Each row is a point. Examples show where two turns around zero, p and q, send a point. Where does a point land after both, in the order given? Backwards means that the second turn is done in reverse. Each puzzle has new turns, and all numbers are rounded.

Turn p:
[40 39 40] -> [42 11 53]
[-28 -24   8] -> [-33 -18  -3]
[ 38 -13 -45] -> [ 40  -5 -45]
[-50  -2  -3] -> [-49  11  -5]
Turn q:
[ 10   4 -15] -> [  4  -1 -18]
[  5  42 -13] -> [  7  36 -24]
[-31   5 -54] -> [-47   2 -41]
[-17 -53  69] -> [  1 -34  82]
[34  1 13] -> [36 -5  1]
Where do these land?
p, then q backwards: [-36 -30 -15] -> [-25 -12 -41]
q, then p: [-24  -5 -45] -> [-36  14 -34]
p, then q: [ 22 -15  -3] -> [ 11 -23  -8]
p, then q: [45 40 76] -> [71  4 66]
p, then q: [ -6  10 -14] -> [ -3  13 -12]

Turn p:
[-11  26   6  30] -> [ 3 26 19 27]
[ 29 -37  -4   0] -> [ 17 -41 -15  -1]
[ -1 -14 -61  -6] -> [  5   7 -62   2]
[ 34  -5  11 -25] -> [ 21 -20   6 -32]
[-51  30  48   1] -> [-47  28  53   4]
Turn q:
[-25 -25 -16  27] -> [ -6 -25  -3  40]
[21 -3 -6 13] -> [22  9 -4  8]
[ -9   6 -26 -33] -> [-23   1 -33 -15]
[ 34 -20  76  11] -> [ 51 -16  61 -30]
[-21  42 -28 -19] -> [-45  31 -20  -4]
Where do these land?
q, then p: [ 20  14  -9 -15] -> [  9  20  -9 -18]
p, then q: [ 10   2 -20  43] -> [28 24  4 32]
p, then q backwards: [-35 -26  60 -15] -> [-64   4  39 -10]
p, then q: [ 34 -17 -40 -14] -> [ 21   6 -52  -1]
p, then q: [-50  28  -7  35] -> [-30  34  36  35]
q, then p: [ 21   0  16 -34] -> [  0  -4  -9 -42]

Turn p:
[-10 -26 -17 -32 -34 -15] -> [-16 -31  11 -36 -28   1]
[  2  25  26  21 -14 -38] -> [-19  26   1  22 -20 -39]
[  2 -12  16 -39  18  40] -> [ 12   8  28 -29  33  30]
[ 75  30  16  55  48 -25] -> [ 72  51 -24  47   1 -47]
[ 20  24   0  30 -46  -3] -> [ -5  20  -2  30 -52   6]
[-42 -23  -3 -22   5  28] -> [-24 -29  13 -16  31  28]
[-37 -52  -9  -8  45  36] -> [  7 -52  11  -6  64  23]
[-10  35 -29  -5 -22 -23] -> [-26  10 -38 -11 -29  -3]
Turn q:
[-41  -2  76   5 -17  54] -> [-66   4  37 -31   7  63]
[-29   2 -40  40  13  25] -> [-18   7 -39  37  38   9]
[ 40   8  10 -22 -25 -33] -> [ 28   4  16 -11 -50 -17]
[ 45  13  -6  -4  32 -22] -> [ 57  10  14   4   4 -12]
[-72  49 -37  19  21   6] -> [-43  52 -40   9  54 -26]
[ 35 -16  11  -8 -31  -2] -> [ 14 -18   7  -2 -43  13]
[-35   6 -34 -18  28  23] -> [ -9   0 -39 -19  45 -10]
[ 36 -26 -15  -1 -22 -11] -> [ 24 -28  -7  15 -34  -2]
[ 21 -34  36 -12   1 -39] -> [ 12 -32  51  -3 -21 -18]
Where do these land?
q, then p: [ 19   0  -2 -37  11  -8] -> [ 19   6  11 -33 -14 -11]
p, then q: [-18  -1 -36  12 -14 -18] -> [-17 -27 -28  15  -7 -14]
q, then p backwards: [ 71  42  37 -25 -36   1] -> [ 78  10  -4 -30 -51  18]
q, then p: [-18  33 -25 -22  45  -8] -> [ 18  23 -39 -30  19 -31]
q, then p: [-33 -71  -2  26   7   0] -> [  0 -63  20  31  36 -17]
q, then p: [ 29  12  67  16 -41 -35] -> [-42  40  58  27 -33   5]
q, then p: [ 36  36 -24  10  31  29] -> [ 48  35 -31   1  -1  24]
q, then p: [-38 -24 -19  32   5  32] -> [ -2 -38 -24  24  40  14]
p, then q backwards: [-48 -27   5 -13  -8   7] -> [-33 -38  26  -2   4  11]

Turn p:
[ 41 -34 -39 -26  21 -12  22   6] -> [ 54 -31 -33 -28  -2 -15   4 -12]
[ -2  61  26   9 -15 -47   5 -12] -> [-24  32  27  34  -8 -47  33 -16]
[ 37  28  22  -7 -15  27  44 -26] -> [ 31  24  39 -13  -5  20  48 -18]
[-24  -1 -29 -21  33  32   0  -1] -> [ -6  -4 -28 -20  43  24  -9 -16]
[-25 -29  -4  38   4 -35 -21 -25] -> [-23 -49   0  45  -7  -7 -15   6]
[ 14  -8  21  -2  22  27 -20  34] -> [ 11  14   6 -24  21   2 -21  41]
[-26  18 -15  32 -17  -5 -18  37] -> [-27  28 -32  30 -11   1 -10  25]
[  2 -15 -13 -19 -16 -18 -31 -32] -> [  4 -18  10  10 -13  -9 -36 -35]
[ -2  10  22 -10  -8  14 -30 -22] -> [ -8  12  36   3   8   6 -25 -11]
[  1 -42  -1  37 -44  19  57  20] -> [  6 -17 -17  -8 -59  48  39  33]
[-15  13  12 -31  35  -2  -7  23] -> [-18  11  -7 -31  35 -25  -6   5]
Turn q:
[ 23 -17  28 -18  -8  23 -12 -45] -> [ 13 -25  39 -12 -18  31  11 -29]
[  8  -9  20   1  30  18 -30  26] -> [-11   4  31  -3  15  22 -25  30]
[-20   4  -2 -35  14  -7 -38 -10] -> [-13  11  17 -33  18  -3 -27 -27]
[ 18  17  21  19  33 -54 -17 -35] -> [ 39 -12  41  11  -3 -50 -30  -9]
[ 23 -35 -47  12 -12  17  16  24] -> [ 13 -20 -54   8   9  36  -1  21]
[ -5 -29   3  -9  -9   8  27  24] -> [-20 -20 -16   1  16  11  26  17]
[-62  20 -39  34 -47 -15  12  27] -> [-47  28 -71  18 -26 -35  -4  -4]
[ 25  32   2   4 -15  -4  23  41] -> [ 14  24 -14  -8 -11 -12  26  46]
[-10  17  13  -8  14  15  19 -51] -> [ 12  11  28  20   1   1  23 -45]
Where do these land?
p, then q: [-16   4  47 -16  41 -22 -25  -9] -> [-28 -17  38  -2  35 -39 -18   5]
p, then q: [ 55   0 -10  24  15  18 -23  27] -> [ 38  14   2 -14  -6   9 -18  57]
p, then q: [ 20  18   2   5 -15  13  35  12] -> [18 17 -9 -1 -7  1 41  9]
p, then q backwards: [-21 -10 -10   3 -48  31   1 -37] -> [ -5 -14   3   8 -15  54 -25 -34]
q, then p: [ 10 -19  12  16   7   0   5  37] -> [ -9   2 -26 -12  -1   0  -7  37]
q, then p: [ -7  27  39 -15  76 -16   2  -4] -> [-14  -2  48   4  38 -51  23  38]
p, then q backwards: [  4   5 -19  41  11 -10  -7  20] -> [  5  -2 -16  34   8  -2  26  23]
q, then p: [-49   9 -18 -44 -58   2 -20 -26] -> [-29 -10   3  -4  -3  15  -2 -89]
p, then q: [ 14 -26 -32   5  15   7  22  18] -> [ 25  -9 -32 -10  18  28   2   9]
p, then q backwards: [-10  -9 -11 -18 -44 -24   8 -38] -> [-18  -5  11  11 -32   5 -12 -53]

Turn p:
[-19   2  -9 -16 -24 -13  -9 -15] -> [ -3 -12  26 -17  -3  14 -17  12]
[ 13  -1  -2   5  10 -17   4 -24] -> [ 13  16  -6 -19   1 -12 -15   0]
[-11 -11  -2  -1 -11 -11  13  12] -> [ -7   6   7  -3 -20  13   8   3]
[ -9 -14 -11  26 -22  -9  -4  -8] -> [-11   1   3   4 -28   1 -28   5]
[ 11  -1 -13 -15 -24 -14  -4   5] -> [ 9 -6 -2 -9 -4 30 -9 12]
[-6 15  3  0 -8 25 17  3] -> [-14  -1   7  11  11   9   4 -26]
[ 12 -14  -6   7  63  23  -4  11] -> [ 18 -12 -32   6   0 -46  33 -16]
[ -9  47  -1  -4   0 -14 -19  -2] -> [-27  -9  -3 -19  36   2  -9  18]
[  5 -11  15  -4  15   1   3  11] -> [ 9  9 -3  9 -1 -8 20  4]
[ 13 -13  28   1   1  29   3   6] -> [ 14  10   4  37   7  -4  11 -11]
Turn q:
[ 14  -5   6   0   9 -32   5  10] -> [ -2  19  18  -9   7 -23   8  -9]
[-10  -1  24  10  12  17   6   2] -> [ 14 -10   0 -11   9  22   9 -13]
[ -1  -3 -14  13  -4   5   9  10] -> [-3  2  4  4 -4  6 15 17]
[  7  13   5   9  -3  21  11 -18] -> [ 15   3  -4  16 -10  23  -3  -6]
[-24   8  -4  11  11 -76 -17   6] -> [-57  26  23  -6  40 -26   1 -16]
[  0 -29  27  10 -28  16   4  -1] -> [ 12 -33  -5   9 -13  -3  28 -20]
[-2  8 -4 -4 -1 12  9 15] -> [  1   2  -3 -13 -12  11   3  10]
[  4  12 -10 -20 -31   0  -9  12] -> [-19  -7  -5  -3 -33 -11 -12   6]
[  8   3  -8 -16   6  17   1  -3] -> [ 15   1 -11  -3  -8   1 -14  11]
[ -2 -16 -12 -23  15  -2   6 -24] -> [ 14  10 -28   6  16 -17  -9   4]
[  6  11  -9  10  14  23 -23  -8] -> [ 11 -12  11   9   7  18 -25  15]
Where do these land?
q, then p: [ 13   8  14  21   2 -29  22  18] -> [-12  30  21  -6  28   4   4 -12]
p, then q: [15 11 10  7  3 -3 -3  4] -> [-4 10  7 -3  7  8 -6 15]
q, then p: [  8  30   3  23   4   2  13 -20] -> [-15   0  -3  23  24 -12 -17 -18]
p, then q backwards: [ -1  -8 -12  -6  25  22  -3 -16] -> [ 11 -26  24 -11  -3  -4  -9  -4]
p, then q backwards: [ -6  -1  14   0 -10   6 -10  21] -> [ -4  -2 -16  22 -10   3  -1  -5]
p, then q backwards: [ -8 -21   3   5 -14  -4 -21  -7] -> [ 23   4 -16   1  -7  12 -16   2]
q, then p: [-13 -20  20 -33 -16  -9 -13   6] -> [ 20  -6  16 -34 -23   3  -9  12]
q, then p: [  6 -11 -28 -24  -4  10  -6  -3] -> [ -6 -12 -21  -4 -16  16   1  22]
p, then q backwards: [  3   1  10  23 -16 -11  36  12] -> [ -6  36  -4   1 -11 -15  28  -7]
q, then p: [-18  11 -35 -16  25  15 -14 -15] -> [ -9 -42 -28   7   1 -10  16  14]
